Each row of a before or after table is a point. The points were changed in one or more steps. Then noise was added and the rows were shuffled. The steps act on how far a point lies along the listed directions, d1 being the first. Write out the steps. A step turns or swaps two directions, mirrors them in a line or flattens them onto one, adds a multiple of one to another, or multiplies one. Angles are multiples of 10 degrees, from the lower direction toward the higher: turns from -170 to 170, lines from 10 to 170 but not 90. Use the fewest steps. Two steps may share a direction if one is a turn and the other turns, adds or multiplies; they go together, in the order done. Otherwise the lowest direction goes first.
(in the rows, 128 means zero)

Directions:
(1): [91 89 77]
(2): [191 117  90]
(3): [140  66 167]
Before (12 x 3)
[[210 196 127]
 [184 136 114]
 [143 119 116]
 [121 119 144]
 [167  39 106]
 [112 120 114]
 [ 44 183 160]
 [ 93  76 177]
 [111 130 155]
 [ 89  93 166]
 [155  84 206]
 [133 119  77]]
After (12 x 3)
[[204  95 180]
 [ 85 209 182]
 [ 99  61 183]
 [142 136 140]
 [123 111 129]
 [125  69 113]
 [122  50 125]
 [105 106 120]
 [143 122 110]
 [ 65 114  40]
 [135 163 177]
 [172 151 119]]
Steps: turn d1 and d2 by 90 degrees

Directions:
(1): [ 52 101 122 100]
(2): [124  87  82 188]
(3): [154 124  63  78]
Before (14 x 4)
[[144 113  87 157]
 [119 130 117 160]
 [174 156 178 153]
 [109 101  87 145]
 [122 142 161  98]
 [132 148 114  70]
 [112 118 130  76]
 [105 113 130 176]
 [124 148 131  75]
 [120 136 150  79]
 [180 167 147 108]
 [145 144 183 119]
 [ 94  97 133 164]
 [117 112 107  86]]
After (14 x 4)
[[185 163  94  60]
 [198 157  50  31]
 [ 40  88 180 191]
 [224 179 134 113]
 [171 151 140  80]
 [ 50 100 181 207]
 [149 108  51  46]
 [ 89 121 135 166]
 [ 78  85  59 110]
 [112  95  55 117]
 [154 128  96  58]
 [166 158 234 168]
 [156 156 182 124]
 [172 169 239 211]]
Steps: add 1 times d2 to d1; multiply d3 by 3

Directions:
(1): [164 160 108 176  55 149 171  81]
(2): [ 91 162  75 138  84  65 118 186]
(3): [138  67 125 175  90 175  71 172]
(4): [190  78  70  63 110 105 127 117]
(5): [161 182 181  70  84 154 106 166]
(6): [211 147 147 178 168  79 114 152]
Before (14 x 8)
[[ 68 168  98  60 102 101 174  78]
 [109 164 199 141 111 221  91 161]
 [ 95 100  86 108 101 158 181  86]
 [156 137 193  88 121 179  94 154]
 [143 131 213  74 115 202  83 124]
 [128 118 204  38  92 240 132 107]
 [128 115  99 105  29 143 201  64]
 [161 126 211 123 154 188  68 168]
 [168 164  81  98  85 127 177  50]
 [100 115 189  18  83 215  57 147]
 [ 74 157 103  36 109  87 123 158]
 [ 80 142  99  59 147 123 190  68]
 [110 162 116  60 121 127 160 130]
 [152 175 235 107  96 248 123 154]]
After (14 x 8)
[[ 73 175 121  74 131 106 180  64]
 [160 151  91 118 120 128 179  39]
 [143  93 145 116 150 141  65 179]
 [102  75 126  39 120 171 139 108]
 [ 67  77 139  31 127 170  66 128]
 [116 107 108 119  65 140 212  40]
 [112 107 123 117 127 163 121 161]
 [129  96 143  96 149 141  93 154]
 [ 85 125 119 136 118 162  92 172]
 [117  91 142  81 133 146  86 128]
 [ 97 161 115  57 147 120 193  72]
 [105 118  98 100  95 159 184  84]
 [ 65 157 148  62 155 113 133 130]
 [102 151 123  77 150 126 167 119]]
Steps: flatten d1 and d5 onto the line at 160 degrees; flatten d2 and d4 onto the line at 130 degrees; turn d3 and d6 by -10 degrees

Directions:
(1): [ 80 175 210 123 167 143 167 172 112]
(2): [145  93 136  71  55 166 145 194 107]
(3): [ 46 139 121  54 108 101  86  92 114]
Before (8 x 9)
[[169  72 154  80  70 178 128 202  79]
 [ 93 176 179 139 191 126 156 152 111]
 [175  91 112 157 108 130 141  98 138]
 [177  50  98  88  87 127 113 134 125]
 [118  65 103  63  34 162 131 147 117]
 [102 161 201 159 206 178 201 173 140]
 [168  67 103 103  55 161 136 157 116]
 [ 49 174 178 141 173 116 143 104 124]]
After (8 x 9)
[[ 11 183 177 113 171 111 129  83 119]
 [ 44 169 188 102 194 151 173 146 129]
 [205  88 113 180 112 135 157 107 139]
 [170  77 157  81  77 175 128 202  79]
 [135  64 106  88  41 173 138 162 120]
 [216  40 108 130  89 148 129 155 126]
 [197  64 105 126  61 169 153 169 121]
 [ 47 185 177  94 185 108 131 133 106]]
Steps: add 0.7 times d1 to d3

Directions:
(1): [105 198 128 140 115 142 193  34 149  98 132]
(2): [128  30  91 182 104 143 168  97 174 152 107]
(3): [212 145 118 172 192 171 164 154 138 126 184]
(4): [156  90 180  96  88 165 163  97  40 156 157]
(5): [161 176  74 149  81 144 159 168  85 149  48]
(6): [155 130  66 114  68 181  55 103 135  89 170]
Before (9 x 11)
[[135 100 127 107 116 135 115 112 125 149 134]
 [148  96 138 159 134 124 151 108 161 134 146]
 [148 229 118 108 129 141 152 151 108 105 134]
 [212 196 139 133  76 203 153 101  74 127 178]
 [140  56 128 101 150 129 122 103 152 127 189]
 [229 179  96 138 136 196 135 121  78 116 174]
 [156  90 162 127 159 129 150 133  91 139 163]
 [148 246 141 154 112 153 184 116  89  96 123]
 [105 162 167 128 142 134 129  87 159  92 184]]
After (9 x 11)
[[119 118 115 127 133 123 131  93 165 139 125]
 [131 129  68 136 160 107 125 148 184 119 115]
 [174 142 218  85 205 119  38 206 111 130 237]
 [153 149 127 145 135 118 133 137 149 122 132]
 [167 138 171  68 155 131  90 222  61 138 178]
 [217 111 180  87 234 121  35 246  69 139 219]
 [159 172 216  82 161 134  73 198  45 109 202]
 [127 208 123 137 143 115  93 187 135 108 119]
 [141 102 118 141 186 106  89 179 153 116 158]]
Steps: add -1.5 times d3 to d2; turn d1 and d2 by -60 degrees; turn d4 and d5 by -110 degrees; multiply d6 by 0
